Every row gives one point. The last column is the point's height on a tilted bowl or saddle (a function of degree 2), plus a little noise. Count its main directions that bend up, bend down and stay straight.
In the rows, 128 means zero.

Points (11 x 3):
[[136 140 139]
 [ 72 133  59]
 [ 71 190  36]
 [125 157 132]
 [153 185 148]
 [203 187 102]
 [ 77 135  71]
 [144 135 141]
 [178  75 144]
 [119 161 127]
 [114 177 123]]
Directions: 1 up, 1 down, 0 straight

Points (25 x 5):
[[127 141 144 124 132]
 [ 23  57 158 155 190]
 [133 140 140  95 133]
 [155 131 106 116 139]
 [ 96 160 132 135 144]
 [ 98 180  80 102 168]
 [148 143  53 123 171]
 [117  71  93 134 146]
 [112 122 107 155 150]
 [249 118 113 186 212]
 [124 132 186 120 142]
 [174 124 129 129 139]
 [181 103 188 177 183]
 [ 85 161  90  78 168]
 [126 193 109 120 141]
 [ 75 127  64  87 179]
 [156  96 135 114 141]
 [191 106  37 144 196]
 [ 45 100 144  80 170]
 [202 151  28 171 225]
 [149 124  87 172 166]
 [154 141 204 110 148]
 [127 183 181  83 135]
 [152 148 120 139 136]
 [135 111 146 139 139]]
Directions: 3 up, 0 down, 1 straight

Points:
[[189 187 158 137  63 158  36]
 [103  52 161  77 182 109  86]
 [169 199 134 115 132 120 107]
 [135   7 123  83 165 107  76]
 [111 161 103 183 110 184  59]
 [101 102 140 128 153 172 154]
 [165  63  45 141 128 140  51]
 [103 153  77 143 140  40 120]
 [130 151 147 103 119 135 147]
 [150 167 204  87  85 114 111]
 [157  78 166 176 142 144  91]
 [ 94 144 128  65 234  98 185]
 [107 144  90 127 165 143 191]
 [115 176 123 174 128  49 124]
 [106  91 142 130 186  56 109]
 [142 134  78 165  74 170  43]
 [160 153 204  66  80 138 102]
 [175 171 215  81 152 106  83]
 [ 97 153 125 139  86  79 136]
 [126  34 134 159 123 107 100]
 [106 124 104 116 150 161 176]
 [192 146 118 128 137 157 101]
 [144 113 112 123  99 154 144]
 [ 58 162  68 132 106 140 112]
 [137 144 151  65 114 116 128]
 [ 66 144  81  96 124 143 150]
 [126 108 131 122  76 108 194]
 [117 125  92 121  95 156 138]
 [117  69 163 185 192 155  50]
 [166 150 153 103 159 152 144]
 [115 148 135 121  76 181 111]
 [ 55 100  69 124 169 150 174]
 [ 83 114 140 130 134 168 150]
 [ 67 107 161 187 185 142  77]
 [109 129 166 117 106 199 119]
 [ 91  65 120  60 176 132 132]
 [ 78  80  99  59 231 132 176]
 [ 95 183 105 132 115  94 121]
 [ 63 161  44 143 146 139 149]
 [ 83 160  94  94  61 139 104]
 [170 136 133  72 159 150 132]
 [ 84 108  80 140 138 150 149]
 [127 103 139 102 146 153 165]]
Directions: 1 up, 4 down, 1 straight

Points, 68 rows:
[[158 103  66 110 119 149 126 102  66]
 [122 117 136 119  19  97 131  76 133]
 [207 102 163  79 236 148 134  87 158]
 [205  85 142 135 167 142  86 145  89]
 [119 181  55 167 111  47  89 101 145]
 [190 140 147 107  78 186 120 150 130]
 [137  79 172  88  95 144 151 174 186]
 [103 140 107  72 124 178 117 174 116]
 [170 183 108 101 146 122 156 133  89]
 [ 89 123 186 192 191 111 196 183 138]
 [169 195  70 122 109 112 102 135  79]
 [132 105 179  75 212  79 141 129 194]
 [ 51  97  86 143 136  91 121  57 180]
 [ 76  82 187 197 203 161 170 115  55]
 [101 124 136  83 188 125  90 180 156]
 [126 115 148  89 120 100 189 101 142]
 [123 150 183 168 152  95  87 109  85]
 [ 91 125 139  89 187 141  91 117 171]
 [134 170  42 149  71  84 170 206 136]
 [204 155  61 201 140 105  54 149 134]
 [ 90 141 107 132 126 108 115  94 136]
 [174 115 117  73  99 139 121  74 101]
 [128 195 133 189  95 120 148 178 167]
 [203 143 172 110 142 131 149 214 125]
 [132 161  93  76  57 153 160 134  68]
 [178 150 113  92 249 140 135 129 123]
 [142 124  71 181  38 180  31 122 219]
 [117 110 175  84 123  98 170 149 178]
 [167 146 175  93 143  59 134 143 113]
 [ 98  78 134 130 149 125 139 109 171]
 [158 163 139 154 138 107 114 171 120]
 [122 163 146 132  68  99  53  75 119]
 [192 177 200 105 131 162 172 167 139]
 [118 176  60 116 124  87 108 187 114]
 [117 120  91 213 128 125 130 167 159]
 [119 156 189 182 121 108 168 159 134]
 [101  90 111 136 152 102 112 107 162]
 [ 83 117  75 155 122 105 101 123 183]
 [112  82 121 112 134  92 138 121 175]
 [ 68 158 160 142  97 143  77 106 164]
 [177 109  18 212  77 195 118 169  36]
 [148 125 142 100  90 160  60 137 128]
 [ 65 154 176 167 148 120 175 160 153]
 [ 89 107 156 171 177 141 193 144 140]
 [108 119 125 141  54 158 101 233 119]
 [137 109  91 191 149 124 184  81  55]
 [122 153 134 170  83 134 108  94 148]
 [ 76 122 179 118 131 163  77 203 101]
 [148 180 155 162 122 201 105 109 119]
 [135 122 164  79 180 140 139 165 155]
 [153 201  93  97 116  83 164 171  83]
 [105 142 117 224 180 181  51 130  73]
 [154 181 207 156 205 152 106 103  42]
 [ 88  80  82 145  99 117  84  91 201]
 [ 99 127 165 128 140 116  77 164 127]
 [134 183 147 105  81  49 102 210  59]
 [ 92 120 143  58 109  80 140 161 159]
 [113 209 115 166 203 128 140 119  94]
 [104 106  85  66 109 171  57 152 130]
 [143 189 202 199  46 174 103 123 170]
 [ 75 109 204  95 109 122 151 165 179]
 [133  55 113 200  70 160  59 135 196]
 [ 71  92 140 143 226 137  75 118 145]
 [207  98 158 138 106 135 113  95 137]
 [190 160 133 103 194 109 108 140 123]
 [ 79 170  78  92 163  84 115 107 135]
 [119  80 132  72  88 141 104 136 175]
 [102 126 177 117 112  89 123 165 138]]
Directions: 4 up, 3 down, 1 straight
